Each row of a before or after table is a point. One or more steps were done to the points. Then noise was added and the rows were shuffled. The steps act on how far a point lies along the listed directions, d1 being the first. What was done? A step turns or swaps two directions, mirrors them in a line or flattens them onto one, adds a multiple of one to another, or multiplies one. Angles are multiples of 10 degrees, from the lower direction toward the higher: turns from -170 to 170, lines from 10 to 170 but not 90. Use the fewest steps. Two steps may share a direction if one is a turn and the other turns, adds or multiplies; they go together, in the order done. Otherwise the lowest direction goes first.

Directions:
(1): -10,-46
(2): -46,10
Before (12 x 2):
-15,53
3,-24
-36,-31
-11,17
-19,23
-3,77
56,-23
-6,50
7,7
-16,1
10,-40
-49,-51
After:
17,7
0,-69
56,55
-57,20
3,-47
29,6
11,-11
-34,-20
47,23
-18,-12
2,8
39,32
Steps: mirror d1 and d2 in the line at 10 degrees

Directions:
(1): 51,-25,9
(2): -18,-47,-28
(3): 20,22,-49
Before (11 x 3):
47,17,29
19,6,15
-24,2,-35
1,-5,-41
77,-11,46
-23,-8,-31
-31,1,12
68,-31,86
-24,2,-30
-4,-30,-16
63,2,41
After (11 x 3):
-54,14,-16
-86,-14,-39
17,-17,-1
33,-5,12
17,-30,-5
19,10,12
32,-2,11
33,-12,10
-23,5,-7
-80,-10,-36
-68,1,-27
Steps: mirror d1 and d2 in the line at 60 degrees; multiply d3 by 0

Directions:
(1): 43,4,47,49,5,14
(2): -3,24,6,14,24,-72
(3): 32,-18,24,-53,43,-1
(4): -50,-35,16,24,44,11
(5): -10,-43,39,-12,-47,-29
(6): -34,51,46,-22,-5,16
Before:
-23,34,-7,-18,-52,29
0,-48,-32,-39,80,-54
-72,-14,-12,-60,-13,27
-5,-4,-19,-6,-58,-6
-59,46,9,13,-69,-2
-17,-48,27,1,9,-14
5,11,27,-5,-1,3
-67,12,-37,-20,-18,10
6,-65,11,33,63,26
After, 9 rows:
1,-32,-81,-46,-1,-8
-12,38,45,11,-47,5
72,-13,-35,8,21,-56
66,22,21,-12,-63,30
3,23,38,11,-20,43
8,-27,-11,-28,-30,-31
52,32,8,14,-38,15
4,-24,31,29,-19,10
-17,10,14,-16,2,0
Steps: turn d1 and d4 by 140 degrees; turn d4 and d6 by 20 degrees; multiply d3 by 0.4

Directions:
(1): -32,42,17,3,21,-25,11,75,-2
(2): 3,44,-2,11,17,-52,7,-44,53
(3): 0,-26,-4,-45,-61,-23,12,26,47
(4): 62,26,-6,-26,22,26,-47,25,27
Before:
81,69,-17,-11,70,31,-49,18,28
2,-5,-12,33,-11,27,2,-27,1
-40,13,5,9,-25,-26,25,-46,-28
-18,-57,-14,46,-19,54,9,-48,-76
-41,14,6,28,-12,-35,9,-53,-4
-7,-69,-6,-18,-46,2,26,-21,-7
12,8,-17,-63,-67,-28,22,75,51
-40,-42,-9,1,-16,4,45,21,-39
39,15,10,-49,-60,5,-33,84,53
-22,16,13,9,22,0,9,-24,-28
-4,-28,-10,33,20,23,12,-60,-30
-1,-43,-21,-18,-21,-10,0,-53,-8
19,-24,-7,-10,-2,39,-23,-9,8
After:
-75,10,31,15,-59,-42,44,64,-5
14,29,12,5,54,9,-9,48,-16
5,34,-5,6,57,1,-29,14,-35
46,45,0,-24,3,16,-38,-3,5
-33,-10,4,22,24,11,10,-12,-21
-62,-49,-16,29,-39,-25,74,-76,-26
-44,39,1,-22,-31,-43,44,95,10
24,-1,1,-25,-2,19,-17,-41,2
37,-3,-11,20,46,41,-25,-31,-15
9,13,-7,39,9,25,-5,-10,1
35,30,-2,-3,11,13,-51,-10,13
55,14,-12,27,36,61,-47,-20,-33
45,0,-19,-28,14,18,-13,38,14
Steps: mirror d1 and d3 in the line at 50 degrees; multiply d2 by 0.4; multiply d4 by -1

Directions:
(1): -2,1,53,0,1,23,-31,90,3,-16,19,9
(2): -71,37,54,-5,-7,-9,49,-17,-15,-11,14,-21
(3): -16,-60,26,-19,35,8,-5,-3,-40,-12,-70,-16
(4): -15,48,-20,20,-38,-42,-40,17,-50,-4,-46,12
Before:
-40,4,34,-5,-9,-18,21,-31,-46,-1,-41,6
-6,6,16,12,3,-20,-1,-4,-4,-1,-16,-6
-11,-17,17,-1,11,33,36,-45,27,25,39,-4
13,-82,-16,-41,68,35,46,-43,62,14,59,-11
-21,-36,54,-33,8,32,24,5,37,-14,18,-4
61,18,-7,4,-20,37,-39,75,67,1,64,45
-36,-17,59,8,18,12,1,53,-52,-33,-39,-18
-5,40,-27,15,-13,15,8,28,-3,4,-3,38
78,-17,-53,10,-13,-14,-74,25,4,-12,-22,25
2,-23,31,-13,37,35,35,-15,32,-21,16,5
After (10 x 12):
49,-53,-54,11,26,5,-18,-6,-24,-3,-51,-1
6,-1,9,16,6,-21,-17,3,2,-3,-18,2
19,2,-36,-15,-4,20,54,-77,68,16,50,11
-33,26,7,-8,-12,-39,53,-91,-9,-9,2,-30
34,-55,14,-27,13,34,-17,18,48,-5,11,14
4,-17,39,5,8,41,-16,43,23,11,36,15
-7,33,-42,11,-11,16,21,-2,-2,10,-16,33
-33,-53,64,-32,54,49,33,47,44,-12,77,-8
11,-4,15,5,-17,-8,-45,33,-38,3,-40,33
24,-27,22,-6,36,43,13,21,32,-23,12,13
Steps: turn d1 and d2 by -140 degrees; turn d1 and d4 by 30 degrees; multiply d3 by 0.7

Directions:
(1): -31,-17,26,26,-27,-16,19,44,25,50,16,-70,2,-35
(2): -17,53,49,-9,-39,0,18,8,20,-51,-26,-26,27,53
(3): 31,24,-3,-1,40,11,-12,-47,-35,-18,27,-87,3,-6
(4): -44,-25,13,-2,48,42,18,-19,-7,54,-22,-7,7,66
(5): 11,68,-55,-51,-5,-9,-14,25,5,57,-12,-8,20,9
(6): -25,13,44,-44,19,21,-33,-44,59,8,6,14,19,-52
Before:
64,41,-58,-11,-23,-44,-14,5,-37,-38,-5,4,-4,-8
21,-6,-10,8,-4,-11,-3,-11,-30,-45,18,-29,-9,7
36,20,-48,-17,25,-2,-21,-32,-29,1,18,-16,-3,-15
-23,21,22,-31,54,53,-18,-63,16,9,-3,10,26,45
12,16,44,-19,12,-11,-14,-50,17,-53,2,-13,4,-7
5,14,-23,23,-3,0,-5,-10,-18,8,2,-2,-1,16
32,-13,-7,18,-6,-23,18,21,-7,-40,8,16,-10,-19
0,-2,-19,-24,23,17,-30,-31,9,13,-2,32,-5,-46
23,14,-28,11,8,-20,8,23,-37,18,10,-14,-3,-6
9,1,24,25,-10,-22,-5,-41,-14,-66,16,-38,-4,-12
22,-9,7,31,12,-1,-11,-26,1,-7,31,-9,-7,-38
-2,13,12,-12,-15,-16,11,-6,8,-14,18,-22,3,-18
20,-24,9,42,-26,-18,-3,4,-28,-72,27,21,-21,-3
0,-25,-29,30,9,13,22,40,-40,37,-19,12,-9,45
After (14 x 14):
-9,5,13,-13,-23,-18,13,5,19,-7,13,2,2,-21
4,4,52,-7,-6,-27,-13,-26,35,-28,18,-40,1,-50
18,-16,6,41,-15,-16,-5,4,12,-1,32,2,-11,-52
8,-7,-26,23,15,19,22,25,-49,14,-26,7,-2,69
-4,-6,37,36,-50,-44,0,-2,15,-51,22,-39,-5,-53
5,10,-18,15,-1,-18,20,36,-28,28,-1,-8,0,12
-5,14,-14,27,-7,1,2,-3,-12,16,1,-16,2,19
6,-9,6,18,-35,-25,6,19,-8,-30,20,-46,-7,-14
42,0,-6,17,-12,-29,15,17,-9,-58,13,3,-8,-25
5,2,-30,5,7,-9,1,5,-15,47,20,-60,-2,-18
-34,5,30,-15,56,48,-13,-51,20,47,16,-46,24,15
41,39,-34,-1,-22,-40,0,13,-29,-9,0,-58,4,-5
5,-11,-28,-10,33,16,-25,-29,-8,28,8,-2,-11,-47
38,-5,15,44,-45,-33,-9,8,-26,-96,42,-8,-20,-31
Steps: turn d1 and d3 by -80 degrees; turn d2 and d6 by 20 degrees; add 0.7 times d5 to d4

Directions:
(1): -39,30,-10,47,28,71,33,8,21,-42,38,-43,-2,-22,-35,-9,13,-25,-40,24
(2): -21,-76,1,-4,-10,-14,58,-30,-14,-1,28,21,7,-60,33,-3,0,47,-51,14
Before, 13 rows:
-26,-34,5,11,-9,0,45,-15,-21,-13,25,8,8,-16,23,-1,-2,38,-28,-3
35,8,10,-17,-27,-57,-58,14,-13,39,-46,32,3,58,5,-3,3,-16,58,-30
0,-1,6,-1,18,-10,-8,-11,-4,23,-15,23,-11,2,6,2,10,6,6,-1
25,-23,20,-20,-19,-58,-6,-3,-31,45,-25,36,-14,14,53,7,-5,18,32,-34
-41,-62,5,7,-5,-1,59,-26,-12,-5,29,2,17,-64,27,-19,6,57,-49,24
-12,-18,-6,18,2,24,53,-16,-2,-8,39,8,6,-14,14,10,1,7,-39,15
53,-45,-6,-51,-46,-89,-40,-20,-23,66,-40,50,-7,28,50,-9,-15,34,46,-33
-28,-17,12,27,7,36,46,-2,9,-11,41,-25,4,-21,-23,1,0,-4,-46,27
-35,-68,32,15,-7,-13,23,-12,-1,-1,4,2,-4,-33,20,-21,-1,26,-44,7
-26,8,0,23,19,35,9,11,9,-18,8,-32,2,-1,-8,1,-2,-17,-6,7
-22,8,-8,16,10,53,51,-12,18,-31,44,-28,-3,-21,-10,2,7,-2,-29,19
-14,-90,6,-25,-50,-55,32,-35,-14,25,6,62,20,-41,56,7,-1,43,-29,-5
-10,45,-12,11,32,28,-6,5,3,-14,-2,-30,12,3,-3,5,-5,-36,6,11
After:
-55,21,-3,45,26,65,39,4,16,-37,37,-46,12,-33,-27,-23,16,-1,-40,32
-46,-2,25,43,14,41,7,11,22,-29,12,-37,-11,-8,-20,-25,5,-17,-37,12
-2,17,3,7,25,5,-10,-5,2,15,-14,12,-15,10,-3,3,9,-6,7,-2
2,-28,-2,-23,7,-29,10,-22,-22,14,-8,14,20,-23,44,11,-13,12,-4,6
10,72,10,26,11,17,-30,34,0,5,-16,-17,-22,50,-6,1,5,-47,41,-28
32,38,8,-4,-19,-33,-64,26,-5,28,-42,14,0,66,-13,-4,6,-35,63,-24
28,97,-17,13,3,24,-75,31,27,11,-23,-34,-20,76,-38,-19,3,-61,60,-18
-14,-3,-5,24,5,34,50,-12,3,-13,42,0,6,-10,5,7,1,-5,-36,18
-16,-41,-1,-2,-3,17,62,-26,3,-14,39,-1,2,-35,19,5,1,30,-35,16
-18,-43,5,-4,-1,-7,22,-13,-10,1,2,0,9,-21,28,3,-7,18,-12,2
-40,74,-11,54,7,79,-5,25,42,-41,24,-37,5,19,-49,-3,16,-68,-9,9
-34,14,1,34,10,38,32,5,-4,-32,31,-21,5,0,-11,-6,2,6,-21,2
-22,-40,15,16,-4,13,54,-11,1,-2,37,-9,6,-31,-6,2,-3,13,-51,24
Steps: swap d1 and d2

Directions:
(1): -12,-5,-38,15,20,-2,-21,-42,20,-65,-14,-13,37,29,3,39,23,-95,2,12,32,-24,2,16,14,-7,13,56,-6,-32,4,64
(2): -23,-34,4,-66,7,-7,-25,0,-4,52,-32,-8,-8,24,63,38,14,28,-14,-22,-19,17,27,-22,-8,-13,4,64,34,66,26,54
(3): -5,-2,-24,-27,-48,10,46,49,-15,-20,-19,59,-25,1,-67,35,18,-19,-47,26,54,22,-6,-29,5,22,-35,-14,25,42,-29,38
(4): 44,42,9,-17,47,-45,-62,17,-3,-2,24,-33,-26,35,-27,-43,15,1,-14,-21,10,-47,-5,-53,66,-10,-52,-10,24,11,-22,23
Before (12 x 32):
-16,-1,-11,25,-64,27,76,26,11,-7,-17,56,-1,-26,-46,14,-13,8,-17,30,10,44,-6,26,-38,17,5,-47,-17,-7,-12,-37
35,21,26,-29,42,-46,-75,2,-5,45,23,-44,-20,24,8,-53,25,22,-11,-33,-23,-18,-5,-35,23,-33,-34,0,7,34,-13,-1
48,46,-18,25,46,-36,-55,-30,25,-63,-4,-57,1,27,-5,-43,19,-50,-3,-12,23,-55,-9,-25,43,-3,-10,0,-16,-49,0,0
-14,-7,-29,67,-7,46,16,-51,27,-58,-1,-8,54,-6,0,15,-16,-66,35,8,13,1,-14,70,-15,-3,45,9,-46,-71,14,-17
-3,-19,-12,-22,-24,0,36,29,-4,-9,-6,63,-2,-4,-13,29,13,-25,-35,22,16,26,7,-2,9,-3,-17,1,13,5,12,17
11,3,9,-34,8,-13,-3,-9,-7,15,-9,-14,-9,7,19,3,9,47,-3,-6,-5,0,1,-16,5,6,-19,12,6,34,-13,11
-9,0,-22,-5,-32,17,47,21,25,-49,-12,32,-18,-1,-55,19,1,-39,-45,23,36,-4,2,3,6,33,-31,-6,7,15,-20,30
-2,-5,10,-49,-49,4,32,43,-14,52,-31,37,-29,-8,-6,27,5,44,-26,0,-20,37,14,-11,-20,12,-23,-4,32,58,2,-15
10,3,26,-2,16,-8,-20,-11,2,37,27,-21,12,-8,25,-24,-18,8,37,-20,-23,-4,11,-4,3,0,6,3,-9,-7,-9,-47
-30,-26,14,-41,-41,41,13,40,-19,53,-20,31,-25,0,18,7,-3,67,-35,-1,-28,26,11,-14,-25,15,-3,-2,28,47,2,3
15,22,-3,44,28,-3,-7,-6,30,-51,27,-28,15,9,-39,-49,-24,-67,9,14,18,-37,-25,14,29,3,-21,-15,-18,-73,-23,-5
-11,9,-1,1,-48,23,62,25,-8,-31,12,57,-38,-18,-50,12,-10,-5,-25,21,27,21,2,-3,12,25,-16,-55,15,19,-28,-14
After:
17,34,-1,-6,-39,-7,34,58,0,2,-7,40,-34,8,-79,-14,3,22,-44,13,28,16,-8,-35,11,16,-48,-56,12,24,-37,-8
21,8,-1,-28,15,-31,-14,23,-2,-8,12,32,-14,12,-16,-9,18,-22,-40,5,11,-6,6,-25,43,-11,-46,4,19,2,7,23
2,23,-26,36,-13,29,-8,6,2,-68,8,11,12,16,-56,-6,14,-58,-27,23,30,-37,-13,3,29,11,-16,-17,0,-45,-31,24
38,48,-28,22,-3,-12,-4,3,7,-62,2,9,-5,13,-70,0,17,-64,-9,21,24,-32,-10,4,38,8,-38,-12,-2,-34,-20,6
20,13,12,-41,17,-23,-13,27,17,4,4,-15,-44,18,-26,-24,4,22,-44,-24,3,-31,11,-36,44,15,-56,-10,29,46,-15,29
-9,-3,9,19,-14,12,14,-18,3,8,15,6,22,-25,12,3,-22,-22,38,3,-2,10,8,27,-24,17,21,7,-16,-28,-12,-53
13,10,-8,13,20,-7,-2,-43,5,-43,-4,-22,19,9,4,3,9,-10,12,5,7,-20,-8,9,6,3,-5,14,-24,-16,-14,9
11,2,12,42,35,-16,-48,-56,18,-2,23,-53,38,2,30,-35,10,-33,40,-8,-28,-11,-9,40,-18,-37,24,14,-44,-48,14,-32
11,-15,23,-28,13,-11,-27,-25,12,51,-30,-52,-7,-1,96,-29,-10,66,10,-35,-52,7,17,-10,-22,-11,33,20,-9,9,49,-40
-33,-38,2,-44,-57,45,42,35,-11,64,-36,41,-20,-5,16,39,-10,63,-18,-16,-10,64,13,2,-35,6,5,6,20,78,19,-10
-14,-24,43,-36,11,10,4,23,7,79,1,-15,-18,-9,48,-42,-39,67,5,-26,-48,23,5,-8,-16,-2,-10,1,16,24,9,-31
20,41,16,-10,-1,-17,4,26,-3,-18,32,12,-55,11,-42,-24,-8,12,-18,-2,20,-13,-1,-33,54,12,-42,-52,25,30,-34,-6
Steps: swap d1 and d2; turn d3 and d4 by 70 degrees
